Rows are points. Two turns around zero, p and q, are shown by what they do to some points. Write where each new point lands after one turn and then the other. Backwards means that the second turn is done in reverse. Each puzzle has new turns, and all numbers are rounded.
(in the rows, 128 means zero)

Turn p:
[102 120 105] => [113 107 152]
[134 168 138] => [106 159 112]
[177 105 173] => [186 146  93]
[121 130 146] => [135 144 136]
[107 117  79] => [101  84 145]
Turn q:
[ 60  90 111] => [106 107 202]
[143 159 123] => [135 157 110]
[174 120 120] => [111 122  84]
[144 127 126] => [123 127 113]
[120 143 159] => [163 127 131]
Where do these land?
p, then q: [157 193 127] => [109 184 168]
p, then q: [ 86 126 109] => [159 100 148]
q, then p backwards: [148  82 127] => [137 126  79]
q, then p backwards: [100 115 139] => [105 105 124]
q, then p: [149 124 138] => [124 105 125]

Turn p:
[ 86 128 135 121  81 118] => [113 111 143 155 153  82]
[ 88 129 100 146 169 140] => [145 106  97  90 164 132]
[112 152 142  93  68 149] => [ 85 142 170 135 136  80]
[133 143 134 142 206  91] => [175 106 130 111 143 197]
[159 120 147 153  96 156] => [ 84 131 114 142  90 127]
[142 104 133 109 155 119] => [164 129 133 120 105 134]
[175 122 105 134 121 123] => [129 168 109 143 109 145]
Turn q:
[137 100 104 120 117 112] => [132 131 130 101 115  97]
[169 153  85 120 102 142] => [135  83 163 112  88 130]
[133 132 131 105  99 157] => [115  97 147 110 147 135]
[101 124 112 122 204 147] => [183 158  93 117 135 171]
[128 116 134 106 105  61] => [ 94 175 154 116 114  92]
[141 126 154 152 157 123] => [149 141 121 167 136 123]
[ 87 145 176 171 113 154] => [ 88 111  87 173 160 149]
Where do these land?
q, then p: [116  84 131 171 150 166] => [166 170  81 128 131 147]
p, then q: [109 118  96  95 174  92] => [181 122 180 148 124 120]
p, then q: [161  94 126 187 128 122] => [123  77  95 101  93 118]
q, then p backwards: [ 74 129  85 129 125 155] => [137 125 118 170 172 167]
p, then q backwards: [113 158 162 145 124 150] => [120 148 131 114  81 143]
p, then q: [146 144 154  95  98  74] => [116 118 118 202 146 121]
q, then p: [171 138 111 125 120 156] => [136 119 125 147  78 119]
p, then q: [131 158 132 116 132 140] => [123 138 132 129 152 151]
q, then p: [132 128 154  89 101  97] => [130  87 170 122 146 138]

Turn p:
[135 151 144 114 138 125 172 113 130] => [114 106 130  98 114 107 150 119 106]
[125 164 139 103  64 144 106 164 158] => [182 107 146 169 151  83 104 124 104]
[117 153 133 140 131 154 115 133 104] => [128 142 142 123 106 121  92 134 120]
[142 187 149 150 128 111 145 114  85] => [ 88 155 166 109 109  87 128 132  96]
[105 111 134 107 139 120 120 180 131] => [143 106 147 161 117 159 124  98 135]
[127 128 152  98 136 120 107 112 150] => [128 122 100 138 145 137 127 109  94]
[182 103  99 163 140 139 100 134 158] => [139 164 109 112 173 126 120 110 184]
[126  96 142 105 114 117 219 114  35] => [130 124 183  81  67 159 208 173 100]
[140 113  76 130 143 127 101 115 137] => [116 130 117 119 170 152 109 144 159]
[129 102 139 115 151 155 126 122 165] => [149 115  83 115 128 143 124 104 134]
[ 99 136  97 154 106 114 121 121 156] => [112 112 113 161 139 105 118 157 156]
[110  94 132 157 146 111 105 114 126] => [106 155 100 150 118 155 132 133 146]
Turn q:
[141 128 111 142 106 157  84 110 128] => [165 117 117 104 122 107  94 146 136]
[119 136 104 109 113 123 153 119  88] => [115  98 109 122 123 148 128 112  89]
[150 123 132 128 154 144 127 110 141] => [113 128 131 111 128 104 125 120 156]
[ 83 179 104 139 118 116 121 124 113] => [123 150 129 123 103 140 107 149  67]
[103 103 168 107 156  73 179 170  94] => [103 131 151 178 151 152 203  89  99]
[137 161 111 141 129 118 139 121 146] => [112 157 112 116 111 141 112 127 129]
[180  90 139 163 122 151 122 151 164] => [155 145 108 123 170 119 128 131 196]
[135  88 138 158 144 163 136 125 155] => [120 132 131 133 176  99 113 134 166]
[160  94 196 111 156 162 156 177 105] => [127 108 165 106 189 134 200 111 163]
[ 98 150  85 103 133  98 105 131 129] => [120 128 109 148  77 124 132 155  94]
[ 89 154 119  86  88 114 118 105 136] => [127 102 146 146  79 161 100 147 104]
[141 130 131 149 118 118  94  94 139] => [156 141 131 127 108 107  94 115 140]
Where do these land?
p, then q: [123 127 120 127 129  95 117  91  87] => [117 132 148 115 151 141 150 157  88]
q, then p backwards: [119 147 120 126 119 198 103 151 145] => [133 132  71 123 104 158 143  91 104]
p, then q: [166 149 109 125 127  96 106 132 135] => [ 99 151 159 130 117  97 142 119 118]
p, then q: [149 145 126 123 114 113 156  94 125] => [104 120 129 148 125 144 164 117 107]
p, then q: [112 142 118 116 120  94 113 102 138] => [121 140 123 141 152 104 143 137  95]
q, then p: [119 145 123 119 157 114 151 118  92] => [114 121 136 124 102 142 140 167 103]
q, then p: [144 154 153 114 137  99 130 115 140] => [143 123 110 130 123  92 131 146 100]
q, then p: [131 130 148 148 120 173 105 108 137] => [132 134 122 144 155 146 126  84 104]
q, then p: [113 153 122 179 120 113 165 223 144] => [109  95 176  70  89  98  66 103 149]
p, then q: [120 100 136 120 116 104 126 175 110] => [129 145 148 105 167 137 103 109 149]
q, then p backwards: [119 102 136 114 117 225 139  89 143] => [126 181  35 110 138 144 138 129 143]
p, then q: [120  42 125 125 159 112 125 139 140] => [ 84 118 106  96 163 130  80 158 159]

Turn p:
[135 125  97 162 133 147 104 135 137 144  94 145] => [158 108 105 143 143 147 144 134 156 101 121 105]
[111 122 121 115 130  88 102 155 118 130 130 138] => [ 83 120 118 140 126 146 158 123 132 138 134 129]
[130 156 141 137 163 147 140 164 120 155 122 137] => [149 126  82 121 139 106 152 118 102 128 146 120]
[125  93 158 128 100 131 142 151 141 113 170 118] => [103 134 150 143 127 109 114 145 106 103 137 178]
[159 142 119 144 132  83  92 109 118 128 152 112] => [116 115 160 134 111 113 155 150 163 159 149 109]
[167 137  57 108 105 156 156 110 151  86 131 122] => [125 131 157  64 127 115  96 132 164  77  98  99]
[123 118 142 110  90 128 182 131  86 127 145 135] => [123 161 129 109  75 125 124 124  99 118 108 167]
[ 78 117 150 109 125 144 138 140 133  91 106  82] => [120 160 150 115 170 171 109 116  88 127 141 148]
[151 152  97 135 107 140  95 131 138 157 127 139] => [136 127 107 136 118 120 131 126 181 107 147 105]
[153 151 131 120 152 100 140 125 136 180  98 121] => [136 153  85 130 134 108 141 149 138 168 117  97]
[100 112 118 144 161 128 122 100 125 172 116 121] => [154 103  95 132 135 158 117 149 135 166 129 132]
[122 106 168 115 135 140 120 143 121  81 116 123] => [116 132 161 148 143 140 124 115  75 114 131 123]
[142 136 162 123 149 150 119  89 132 134 152 168] => [148  95 129 154 108  92  96 102 118 147 128 119]
[ 97 124 132 140 110 110 141 108 136  94 130 131] => [125 129 163 125 138 143 128 109 134 138 104 160]
Turn q:
[109 109 101 133 139 141 140 137 119 118 149 136] => [155 129 125 113 140 127 143  99 134 111 116 136]
[169 124 105 116 130 127 125 150 100 138 138 117] => [137 134 122 145 122 149 174 124 111 129 152 128]
[120 154 131 118 116 116  62 118  97 113 143 121] => [147 135 136 123  74  89 133 141  95 133 136 101]
[138 125 128 120 114 154 134 125  95 127 128 137] => [136 142 145 116 134 148 144 136 116 111 131 108]
[130 115 151 129 116 110 139 142 109 110 136 150] => [127 132 131 121 135 112 148 147 159 112 137 113]
[175 108 116 130 191 144 133 134 104 118  81  95] => [153 113 129 151 115 199 162 133 142 180 107 126]
[117 105 174 120 117 128 140 114 153 110 125  52] => [ 82 109 112 174 116 130 114 124 138 119  69  94]
[143 141 118 132 119 147 130 145 124 113 132 133] => [139 131 120 122 121 144 137 143 120 106 132 139]
[123 104 129 134 113 133 137  99 202 113 141 156] => [ 94 108  95  90 167 103 107 135 124 128  97 155]
[116 110 110  95 121 133 142 135 139 116 123 148] => [123 155 136 116 148 119 146 126 131 123 105 152]
[114 168 116 122 143  96 143  85 131 109 138 105] => [ 95 131 125 106  75 128 110  93 141 139 127 132]
[108 170 169 136 127 127 102 136 177 154 142 153] => [128 141  96 134 135  91  60 153 121 132 151 135]
[115 127 110 157 117 102 119 143 101 129  78 135] => [146 100 185 138 117 123 134 140 144 134 143 147]
[116 134 134 150 130 135 145 129 140 225 139 154] => [132 131 133 143 192 130  80  98 114 136 188 126]
Where do these land?
q, then p: [116 129 166 135  95  96 139 139 138 131 123 128] => [105 115 143 140 167 134 150 126 132 138 134 158]
q, then p: [127 127 136 129 119 113  88 145 145 147 153 152] => [ 99 111 128 115 109 118 166 148 140 146 129 128]
p, then q: [114 106 160  98 144 132 109 149 147 132 157 119] => [174 121 134 117 125  93 127  98 135 125 139 108]
q, then p: [ 94 117 121 109 126 144 125 163 164 169 142 146] => [139  84 134 127 124 114 169 114 137 161 122  92]
q, then p backwards: [139  94 127 157 115 130 157 101 153 120  84  89] => [101  80 102 126 146  96 107 113 145  96 131 159]
q, then p: [154 112 118 134 100 144 142 144 111  95  86 103] => [151 145 127 138 146 132 130 120  80  85 107 149]
p, then q: [135 114  95 177 152 155 140 104  78 108 132 140] => [101 133 126 140 163 155 185 168 122 115 107 107]
p, then q: [ 99 141 108 152 133 157 123 105  92 108 104 101] => [118 154  97 122 142 170 140 149  96 125 118  98]
q, then p: [137 107  85 141 104 139 123  87 108 106  86  92] => [150 161 125 161 106 160 100 128  72 119 107 145]
p, then q: [126 137 111 124 124 155 139  89 111  94 137 153] => [ 95 126 139 124 131 120 140 162 105 145 103  98]
q, then p: [136 174 137 122 157 125 115 150 154 127 150 151] => [105 112 115 114 110 111 143 116 179 107 142 116]
p, then q backwards: [138 141 116 116 123  88 152 139 126 122 150 109] => [135 127 124  98 116 101 129 104 133 106 119 156]
q, then p: [156 132 151 123 100 133 141 122 127 161 124 101] => [151 110 136 114 137 153 137 127 113 127 161 160]
p, then q backwards: [123 145 138  95 167 105 122 139 115 145 132 175] => [148 110 126 123 142 101 109  94 148 133 163  90]
p, then q: [126 142 151 107 162 103 104 144 152 155 159 162] => [131  95 147 125 145  95 128  65 137 141 140 135]
